Rows are points. The points of each table are mixes of a few directions, plus a little noise. How many directions does each table use, and how many do they share? Where both have some left over, give the other angles between the two spaces (their principal angles), to ten degrees, smallest first.
In the rows, zero is written as 128.

First (4 x 2)
[[129 144]
 [128 125]
 [128 174]
 [129  70]]
Second (7 x 2)
[[119 126]
 [ 86 121]
 [ 94 122]
 [132 129]
 [100 123]
 [186 138]
 [179 137]]
Directions: first 1, second 1, shared 0; angles 80

First (5 x 4)
[[138 135 122 128]
 [175 158 105 125]
 [ 85 102 150 130]
 [166 152 108 126]
 [ 74  93 157 130]]
Second (8 x 4)
[[158 139 122 135]
 [152 135 126 137]
 [125 115 143 141]
 [127 115 145 143]
 [131 104 159 157]
 [ 95 155  85  75]
 [118  94 169 161]
 [118 167  76  77]]
Directions: first 1, second 2, shared 1

First (10 x 9)
[[159 143 168 222 136 163 115 131 161]
 [139 133 143 162 131 141 124 129 140]
 [ 91 110  80  16 118  85 144 125  89]
 [134 131 136 148 130 136 126 129 135]
 [139 133 142 161 131 141 124 129 140]
 [130 129 131 134 129 131 127 128 130]
 [154 139 162 205 135 158 117 130 155]
 [107 118 100  64 122 104 137 126 106]
 [124 125 122 114 127 123 129 127 124]
 [103 116  96  53 121  99 139 126 102]]
Second (8 x 9)
[[119 154 130 130 140 133 126  97 122]
 [139 120 111 183 147 153 140 102 129]
 [114 126 125  71 102  87 115 180 143]
 [126  84  90 137 154 137 148  97 101]
 [122  91 155 113 140  92  88 168 144]
 [153 104 145 168 129 166 145 119 117]
 [136 136 144 136 130 157 143  97 106]
 [113 209 126  86  84  99 120 162 163]]
Directions: first 1, second 5, shared 1

First (8 x 12)
[[116 100 156 133 124 156 143 127 133 101 168 130]
 [121 106 145 132 123 147 136 126 127  92 169 133]
 [147 187 115 120 156 110 109 127 138 180  45 141]
 [146 176 124 123 153 121 109 125 137 144  74 151]
 [154 192  98 122 152  97  95 125 124 139  64 151]
 [116  99 130 131 112 130 142 131 127 137 148 109]
 [113  70  95 134  81 102 135 135  99  99 200  91]
 [111  94 162 132 123 161 154 130 140 133 156 118]]
Second (10 x 12)
[[115  88 147 195 168 135 187 162 126 158 117 103]
 [159  91 146 142 114 121 139  87 135 118 180 167]
 [ 94  93 120  67  82 151  98 120 153 120 170 118]
 [120 143  91 117  80  91 110 119  86 120 121 104]
 [ 80 131  86 134  98 104 134 167  83 143  95  53]
 [172 143 141 142 139 115 133 104 125 116 144 160]
 [143 162 131 101 137 136 111 129 138 116 130 135]
 [166 138 162 146 175 144 145 124 153 125 138 163]
 [128 143 134 146 154 131 122 121 135 135  80 159]
 [102 148 121  89 131 150 102 146 146 128 105 117]]
Directions: first 3, second 5, shared 1; angles 30, 50

First (10 x 18)
[[126 136 141  93 101 173 138 114 137 152 158 116 143  90 167  87 142 118]
 [133 104 139 160 154  72 109 115 131 111 122 130 147 115 163 149 120 117]
 [118 124 104 107 104 180 175  55 164 140 128 155 121 159 134 158 122 157]
 [160 105 140 179 169  62 113 161 105 105  96 129 130 140 146 165 145 116]
 [134 132 127 197 103  76 108 158 104 106  81 149  75 144 127 128 141 118]
 [104 136 111  85 177 114 143 123 128  97 146 104  89  93 130 136 143 163]
 [116 117 137 113 111 151 117  84 158 153 157 131 187 122 133 118  88 115]
 [166 124 132 114 129 183 153 150 122 161 123 132 168 178  99 148 137 122]
 [109 149 119  73 163 143 124 164 116 122 155  95 121 111  75 110 123 146]
 [114 151 131 158  69 126  99 154 115 134 114 139  98 128 105  81 118 109]]
Second (10 x 18)
[[125 104 131 152  86 113 131 125 141 139 159 139 134 115 100 159 128 141]
 [130 116 135 146 120 122 124 132 142 127 134 123 123 110 124 147 127 126]
 [133 156 128 120 169 110 123 123  97 102  82 124 102 125 214  73 152 109]
 [125 129 116 135 100 108 134 115 105 125 135 149 135 126 139 108 144 136]
 [131 125 127 165 121  94 120 115 112  96 105 128 110  82 195 103 157 112]
 [132 126 156 103 175 155 124 159 174 149 128  99 109 151  98 172  98 126]
 [128 104 147 159 102  91 126 132 145 134 148 135 105 108 141 162 139 135]
 [126 120 131 123 114 132 132 132 139 145 149 134 134 143  94 150 119 141]
 [129 173 143  43 197 146 139 150 118 159 114 131 103 224 136 107 112 140]
 [122 128  67 135  95 209 129  98 109 105 126 118 225  95  37  97 103 116]]
Directions: first 6, second 4, shared 1; angles 60, 70, 70

First (9 x 24)
[[103 144 145 101 125 160  67 154 137 160 107 153  94  91 104 110 114 139
  142 165  61 174 141 117]
 [104  81 122  77 144 154 129 122  75 122 105 155 118 143 120 161 110 145
  178 157 112 168 129 132]
 [113 146 154 173 119 155  98 162 175 115 116  81 133 135 158 102 127 122
  109  93 111 112 143 125]
 [143 173 124 161 137  66 151 139 133 118 171  74 148 123 140 128 148  99
  101  96 159  75 108 117]
 [155 162 127 138  99 119 112 111 175 166 135 166 116  92 102  91 136 130
   90 147 122 129 135 127]
 [154  75  99 113 123 124 189  76  97 110 127 166 146 163 128 155 129 140
  138 131 186 124 122 148]
 [ 95 112 127  98 165 120 133 152  69 107 130  98 129 140 137 167 121 123
  171 129 115 138 115 119]
 [122 141 150 148 104 170  83 143 180 144 105 138 114 115 129  90 121 135
  107 130  93 143 148 127]
 [160 117 103 141 129  86 192  93 110 110 154 122 156 150 136 146 143 121
  114 107 193  89 111 138]]
Second (11 x 24)
[[ 96 146 176 145 103 144  88 106 156 157  91 183 123  88 126  94 139 128
  167 142 121 217 144 125]
 [168 144 107 139 122 105 149 122 148 131 153 113 133 134 121 120 134 123
   79 121 146  70 122 129]
 [101 152 149 113 106 114  87 106 137 179 127 219 108  43  92 112 138 136
  177 172 110 248 137 131]
 [112 167 141 109 130 100  97 132 120 164 137 157 112  72 100 122 137 122
  151 159 104 177 123 115]
 [161 108 100 121 133 120 170 112 112 112 139 116 137 164 130 144 126 130
  102 122 157  72 118 133]
 [158 119 122 137 125 147 150 114 137 116 109 106 133 178 139 116 126 128
   87 121 143  57 128 123]
 [123 136 133 134 168 104 159 145  84  91 128  41 146 182 160 149 133 104
  125  98 146  48 106 106]
 [154 127 111 137 115 160 109 156 173 131 136 110 114 136 124 109 113 138
   71 123  95  80 141 135]
 [ 96 106 130 151 124 131 122 149 137 107 151 133 141 101 145 149 127 131
  165  99 134 196 137 153]
 [122 107 125 123 144 127 152 122  97 105 123 110 140 157 144 147 127 125
  146 118 148 116 120 128]
 [119  94 117 102 139 160 124 140 107 116 115 124 118 151 130 146 109 140
  139 137 107 127 133 133]]
Directions: first 4, second 6, shared 4

First (11 x 32)
[[ 94 134 146  98 116 109 165 141 125  91 113 156 153 142  99 131 121 143
  101 117 118 123  97 155 155 126 111 119 144 127 105 169]
 [119 132 134 119 126 123 138 132 127 118 124 135 135 131 121 129 126 133
  120 125 124 127 118 136 135 129 123 125 132 128 121 140]
 [165 120 111 159 142 147  90 115 131 170 143  99 102 112 158 123 135 112
  158 140 142 134 162  98  99 129 146 138 109 129 152  85]
 [ 90 135 147  94 113 107 168 143 125  87 111 157 156 144  96 132 120 146
   98 116 115 123  95 159 158 126 110 118 147 129 102 173]
 [ 80 138 151  86 109 101 178 146 124  75 107 165 163 148  89 133 118 149
   90 112 112 122  86 165 166 126 104 115 150 128  97 183]
 [204 112  91 195 157 171  47  99 135 213 162  71  72  96 190 120 144  95
  189 151 154 140 198  67  66 131 167 148  91 128 178  38]
 [148 125 118 145 135 140 107 119 129 150 137 112 114 120 145 126 131 119
  145 134 135 130 146 110 111 129 138 134 119 129 141 103]
 [115 130 134 116 122 120 142 133 126 113 122 138 137 135 116 129 124 135
  116 122 123 126 114 138 140 128 121 125 135 128 119 145]
 [120 129 131 122 126 124 134 131 128 120 124 134 132 130 123 130 127 132
  122 127 125 128 122 133 134 129 124 126 133 129 124 136]
 [ 82 138 151  86 110 102 176 144 124  78 106 163 162 148  91 133 119 146
   90 113 111 122  86 163 164 125 104 115 150 127  99 182]
 [188 116  98 183 152 163  62 104 135 196 153  80  83 102 180 122 141 102
  179 147 147 136 185  79  79 130 159 144  98 128 170  54]]
Second (11 x 32)
[[115 140 136 141 118 127 118 144  97 128 100 117 112 122 134 124 105 130
  126 115 142 135 144 135 150 107 121 112 137 129 115 163]
 [142 109 117 117 130 137 140 103 182 143 170 139 151 146 132 122 147 123
  133 156 116 117 121 120 104 165 136 155 119 123 140  90]
 [119 138 134 136 124 125 122 142 100 122 106 121 115 121 129 129 114 130
  125 115 136 132 135 131 143 108 123 114 134 130 120 152]
 [118 147 137 135 133 112 119 153  70 102  89 122 109 104 117 143 121 136
  121  96 132 137 125 133 147  88 121  99 134 134 121 155]
 [133  91 114 133  95 173 142  83 249 207 196 127 159 194 171  71 108 111
  147 202 139 113 169 130 105 215 133 187 126 110 124 110]
 [112 138 137 145 114 132 118 144 100 134 100 116 109 127 139 116  98 129
  128 116 146 136 151 138 152 109 119 114 138 127 110 172]
 [170 115 110  81 182  97 149 105 153  79 177 164 165 103  79 183 216 134
  120 125  74 112  46 102  71 142 148 142 100 137 175  22]
 [155 131 120  94 174  95 138 125 111  72 143 153 145  92  81 182 194 136
  116 105  87 122  61 109  96 113 140 121 110 139 162  61]
 [121 130 130 137 118 134 124 132 124 137 119 122 122 132 138 119 113 126
  130 130 137 131 143 133 138 125 125 127 133 127 119 146]
 [108 145 140 146 116 124 114 153  76 121  83 113 102 114 134 126  97 132
  124 104 146 139 146 137 159  93 118 102 140 131 109 177]
 [115 123 130 145 101 150 123 125 147 164 126 115 122 152 156  95  91 121
  135 147 149 130 165 137 143 143 122 136 136 120 110 161]]
Directions: first 1, second 2, shared 0; angles 70

First (8 x 32)
[[106  79  98 162 113 133 120 142 169 121  89 102  96  79 102 132 104 101
  155 123 148 170  95 131 126 139 141 141 126 126 157 145]
 [159 139 151 138 163 125 100  94  86 133 168 117 120 193 125 102 158 163
  140  99 110 117 164 136 134  91 129 125 144 130 100 135]
 [167  97 103 151 140  93 110 142 119 144 136  91 132 138 147 122 155  55
  161 125 138 153 198 155 128 102 187 152 138 187 150 155]
 [ 95 145 126  81 163 146 139 127 116 126 139 155 164 144 135 124 135 186
  114 119 124 125 108 154 111 138  80 130 116 103  92 106]
 [ 79 165 125  85 100 127 155 154 158 128  95 167 123  57 120 143 113 134
  101 178 117 119  60 135 117 168  76 105 107 112 124  84]
 [110 191 155 107  77 125 141 119 142 137 108 153 105  92 107 142 114 148
   94 181 104  90  67  90 139 154  84  94 101 101 118  95]
 [169 116 159 155 139 133 131 126 103 103 163 141 122 162 151 119 128 119
  123  94 125 109 180 117 135 104 167 116 182 141 143 138]
 [138  93 107 144 129 141 129 120 132 133 127  98 162 159 137 141 117 118
  137 105 158 141 151 107 133 128 161 161 112 124 139 166]]
Second (10 x 32)
[[132 107 151 125 129 140 145 132 151 108 141 129 142 128 143 135  98 104
  125 109 147 131 148 104 134 133 155 128 159 139 165 129]
 [106 117  50 168 102 105 144 198 129 145  93 150 124  71 123 124 136  59
  135 150 114 113 142 137  97 132 146 128 161 209 117 118]
 [135  78 166  94 163 149 141 109 166 117 110 112 137 118 139 165 117 133
  116 119 173 192  99 149 144 136 122 139  64  68 167 135]
 [120 162 102 131 121 119 103 114  92 140 127 125 112 145 111  98 158 173
  143 145 101 116 121 157 125 119 105 137 117 115  79 134]
 [133 169 109 171 101  99 137 165 109 165 137 157 135 128 112 131 142  79
  103 138  87  50 143  59 111 115 131  88 174 224  96 100]
 [140 142 138 125 121  95 105 123 131 129 128 115  97  99 129 146 154 119
  134 149 117 143  80 156 138 133 113 114  95 100 137 136]
 [137  87 183  93 170 164 151  95 155 129 122 119 156 152 135 164 109 152
  101 107 169 170 118 117 142 126 119 135  69  77 149 125]
 [143 148 149 127 101  88  89 122 139  88 153 107  81  92 149 121 130 112
  163 142 120 147  95 168 150 147 138 121 150  90 176 153]
 [135 149 145 118 136 136 117  99 111 132 142 124 128 160 121 119 136 168
  125 125 118 116 126 122 137 121 111 127 119 106 106 128]
 [101 117  90 127 137 182 150 124  97 127 130 142 166 186 117  77 103 177
  132 103 138 102 206 115 113 118 140 164 175 157  85 124]]
Directions: first 6, second 5, shared 1; angles 30, 30, 60, 70

First (10 x 32)
[[127 135 177  74 137  96 167 178  81 121 166  41  91 164 101 104 135 131
  201  49 114  82 167 153 203 103  85 172 124 181 145 157]
 [135 132 137 119 125 135 120 131 123 120 108 129 114 126 119 119 132 130
  131 126 120 150 126 120  99 133 114 145 151 114 125 121]
 [135 138 136 152 146 161  91 113 162 113 135 181 133 141 124 153 108 153
   93 135 136 115  70 126  88 198 195 140 102 111 106 154]
 [140 117  66 154  92 137 125 112 132 154 108 131 128  77 153 121 149 115
  109 182 131 203 170 139  98  95 121  90 169 102 117  85]
 [127 122 104 141 121 134 131 123 139 147 147 129 139 121 147 138 130 133
  119 156 138 130 139 139 147 123 147 104 113 130 129 130]
 [118 131 161 103 141 134 129 136 135 144 149 116 130 168 144 135 125 160
  133 152 142  91 121 108 182 119 123 129  92 130 162 158]
 [138 127 104 141 119 151 122 129 141 154 163 119 118 125 148 140 133 151
  118 160 143 140 144 153 147 139 167 115 111 128 122 143]
 [117 117  80 166 122  65 172 116  95  98 121 120 163  73 103 123 126  40
  151  48 108 112 155 165 128  96 113 106 144 181  94  82]
 [108 131 189  96 152 124 119 118 139 116  88 157 149 169 127 127 117 141
  118 151 129  96  82  57 128 115  77 135 116 100 171 132]
 [140 133 129 136 126 146 102 121 132 110 100 156 119 116 114 125 125 127
  114 124 119 160 105 122  63 159 134 147 156 102 108 117]]
Second (8 x 32)
[[130  98 126  97 121 163 112 142 113 162  82 119 107 140 119 151 109 148
  146 115 144 111 176 130 142 113 113 155 115 123 102 137]
 [102 186 129 181 122  79 149 120 163  65 185 155 156 107 137  97 147 100
   88 150 104 140  65 130 128 162 136  82 146 124 137 102]
 [176  82 134  96 156 146 124 112  91 173 118  93 122 142 134 134 134 138
  166 114 138 144 139 117  96  94 147 157 121 149 172 161]
 [ 83 174 124 159 102 111 131 143 164  84 138 163 135 115 123 121 123 118
   90 141 119 113 116 138 159 162 110  99 134 107  84  96]
 [189  92 137 115 171 122 137  96  92 158 155  89 138 135 145 117 151 124
  163 121 126 163 102 111  73  96 166 143 131 162 210 163]
 [140 145 133 152 144  96 143 109 132 105 173 126 149 119 140 105 149 111
  120 137 113 151  81 122 103 133 151 108 140 142 170 128]
 [135 101 126  99 126 157 115 137 111 161  91 117 111 139 121 147 114 145
  147 116 143 116 168 128 135 113 118 153 116 126 112 139]
 [ 70 150 118 127  83 151 113 164 156 116  80 162 108 126 108 149  96 141
  104 129 138  87 175 145 187 153  84 126 119  93  37  99]]
Directions: first 5, second 2, shared 0; angles 60, 90

First (9 x 32)
[[148 133 131 143 145 141 140  62 142 119 143 160 147 131 118 106 127  91
   99 145 126 117 113 142 140 141 163 147 151 106 125 134]
 [146 116 130 131 122 157 118 119 109 117 155 110 122 117 118 133 124 106
  135 134 136 122 110 141 140 122 134 115 115 131 128 130]
 [143  98 129 118  97 172  94 182  74 115 165  57  94 102 119 164 121 125
  174 120 145 128 109 140 139 101 103  80  78 158 131 126]
 [100 134 131 120 132 102 127 151 141 142 103 140 122 144 138 136 128 161
  129 120 120 140 152 117 108 135 123 133 140 127 129 124]
 [ 98 151 144 139 176  97 145  42 187 143 104 224 149 176 129 103 122 132
   70 146 105 136 157 135 100 175 199 178 208  76 124 132]
 [128 130 124 126 124 121 132 141 128 129 121 122 130 124 132 127 131 133
  132 124 129 128 129 121 129 124 115 127 121 134 128 127]
 [161 146  99 134 110 105 166 149 131 122 105 105 162  94 139  96 151 112
  131 119 136 110 107 100 161 102  66 138  93 152 129 127]
 [ 93 126 125 108 110 100 116 213 118 145  97  98 105 132 144 156 130 185
  161 104 126 145 157 106 105 116  85 109 107 153 132 119]
 [135 117 139 133 136 157 114  93 120 120 157 136 120 133 115 134 118 107
  121 140 129 126 119 150 129 137 163 124 140 115 126 132]]
Second (8 x 32)
[[131 106 146 166 123 119 129 125 202 138 137 115 156 123 125 115 118 135
  112 124 157 162 134 160 120 126 132  72 133 194 101 127]
 [123 161 102  71 134 141 125 134  21 111 112 147  88 136 133 149 140 117
  151 133  85  78 118  80 139 130 123 209 120  31 168 129]
 [129 120 135 146 126 124 128 126 159 132 133 123 140 125 126 122 125 131
  122 127 141 142 131 141 124 127 130 105 132 158 115 128]
 [128 112 141 156 126 122 130 124 182 137 138 119 146 124 125 118 121 133
  115 125 150 151 131 152 121 127 130  87 131 177 107 127]
 [130 121 133 139 127 124 128 125 151 131 131 124 136 127 127 123 125 131
  122 126 135 138 130 137 126 127 130 113 130 147 119 128]
 [123 165  98  65 137 143 128 135   7 110 111 147  84 139 134 150 144 115
  154 134  81  72 118  74 142 132 121 221 118  18 173 130]
 [128 116 136 147 126 123 129 125 162 134 131 123 142 124 127 122 124 132
  120 127 142 144 131 144 124 127 131 102 130 161 115 127]
 [127 123 131 136 128 126 129 127 141 130 132 125 133 126 127 126 125 129
  125 127 134 134 129 135 126 128 128 117 129 139 122 127]]
Directions: first 3, second 1, shared 0; angles 90
